Each row is a point. The window is the flat piece filled in between its corners: a triangle in 3 columns, a solid with four corners in 4, and so on. A path goes straight from each point to the next, and from the last back to the first. After which points does the path pass through the window?

Window (4 x 4)
[[ 0.20 -0.62  0.55  0.35]
 [ 0.18  0.10 -0.38  0.02]
 [ 0.52  0.00 -0.35  0.08]
 [ 0.25  0.14  0.34 -0.32]]
Path:
(1): [ 0.08 -0.09  0.25  0.46]
(2): [ 0.26 -0.76  0.53  0.04]
(3): [ 0.34 -0.47  0.18 -0.08]
(4): [ 0.27 -0.22  0.51  0.63]
(5): [ 0.43  0.37 -0.35  0.10]
(6): [ 0.15 -0.13 -0.28 -0.37]
(7): [-0.04 -0.73  0.39  0.14]
(8): [ 0.64 -0.17  0.60  0.51]
(9): [ 0.18 -0.25  0.40  0.47]
(10): [ 0.31 -0.86  0.43  0.05]
(11): [ 0.28  0.09 -0.43 -0.22]
(12): [ 0.18  0.53 -0.13  0.00]
(13): [ 0.52 -0.39  0.60  0.46]
(14): [ 0.11 -0.57  0.45  0.14]
(15): [ 0.24 -0.16  0.01 -0.30]
(16): [ 0.19 -0.18  0.11  0.35]
Through the window after points: 7, 9, 15

Window (6 x 6)
[[-0.84  0.03  0.11  0.11 -0.36  0.24]
 [-0.26  0.82  0.13  0.64 -0.65 -0.13]
 [-0.11 -0.20 -0.19 -0.23  0.37 -0.52]
 [ 0.35 -0.92  0.34 -0.79  0.70 -0.08]
 [-0.42  0.70 -0.04  0.41  0.08  0.22]
 [-0.04 -0.20 -0.21  0.38  0.02  0.07]]
Path:
(1): [-0.32  0.42 -0.03  0.07 -0.33  0.01]
(2): [-0.17 -0.34 -0.33 -0.67  0.25 -0.16]
(3): [ 0.08 -0.21  0.30  0.28  0.40 -0.39]
(4): [-0.08 -0.18  0.14  0.63  0.67 -0.17]
(5): [-0.01 -0.23 -0.24 -0.31 -0.36  0.22]
(6): [ 0.14  0.02 -0.46  0.06 -0.01  0.22]
(7): [-0.40 -0.08  0.29  0.69 -0.12 -0.21]
(8): [-0.63  0.15  0.35  0.29  0.10 -0.17]
Through the window after points: 2, 4, 6

Window (6 x 6)
[[ 0.35 -0.22 -0.16  0.12 -0.83  0.51]
 [-0.24 -0.13 -0.28 -0.09  0.79  0.18]
 [ 0.01  0.14  0.64 -0.34 -0.13 -0.53]
 [-0.14 -0.10  0.19  0.03 -0.56  0.61]
 [-0.28 -0.03 -0.17 -0.35 -0.37 -0.83]
 [ 0.07  0.45  0.30 -0.12 -0.53  0.00]]
Path:
(1): [-0.35 -0.10  0.38  0.51 -0.04 -0.01]
(2): [ 0.01  0.01  0.19 -0.35 -0.44  0.20]
(3): [ 0.06  0.19  0.11 -0.81 -0.37 -0.39]
(4): [-0.38 -0.17  0.14  0.34 -0.14 -0.70]
(5): [-0.33 -0.03 -0.14  0.11  0.39 -0.03]
(6): [-0.01 -0.15 -0.15 -0.23  0.30  0.39]
(7): [ 0.44  0.19  0.20 -0.38 -0.16  0.94]
(8): [-0.70 -0.30  0.14  0.46 -0.98 -0.54]
(9): [ 0.02  0.16  0.42 -0.02 -0.11 -0.47]
(10): [-0.05  0.02  0.64 -0.73 -0.31 -0.19]
(11): [-0.02  0.12 -0.01 -0.65 -0.41 -0.44]
(12): [-0.42  0.00  0.58  0.31  0.08 -0.67]
(13): [-0.18 -0.03  0.41  0.30 -0.17 -0.75]
(14): [-0.02  0.05 -0.13 -0.45 -0.07 -0.15]
(15): [-0.17 -0.27 -0.26 -0.42  0.64  0.19]
(16): [-0.22  0.08 -0.09  0.18  0.46  0.04]
Through the window after points: 1, 3, 5, 7, 9, 15
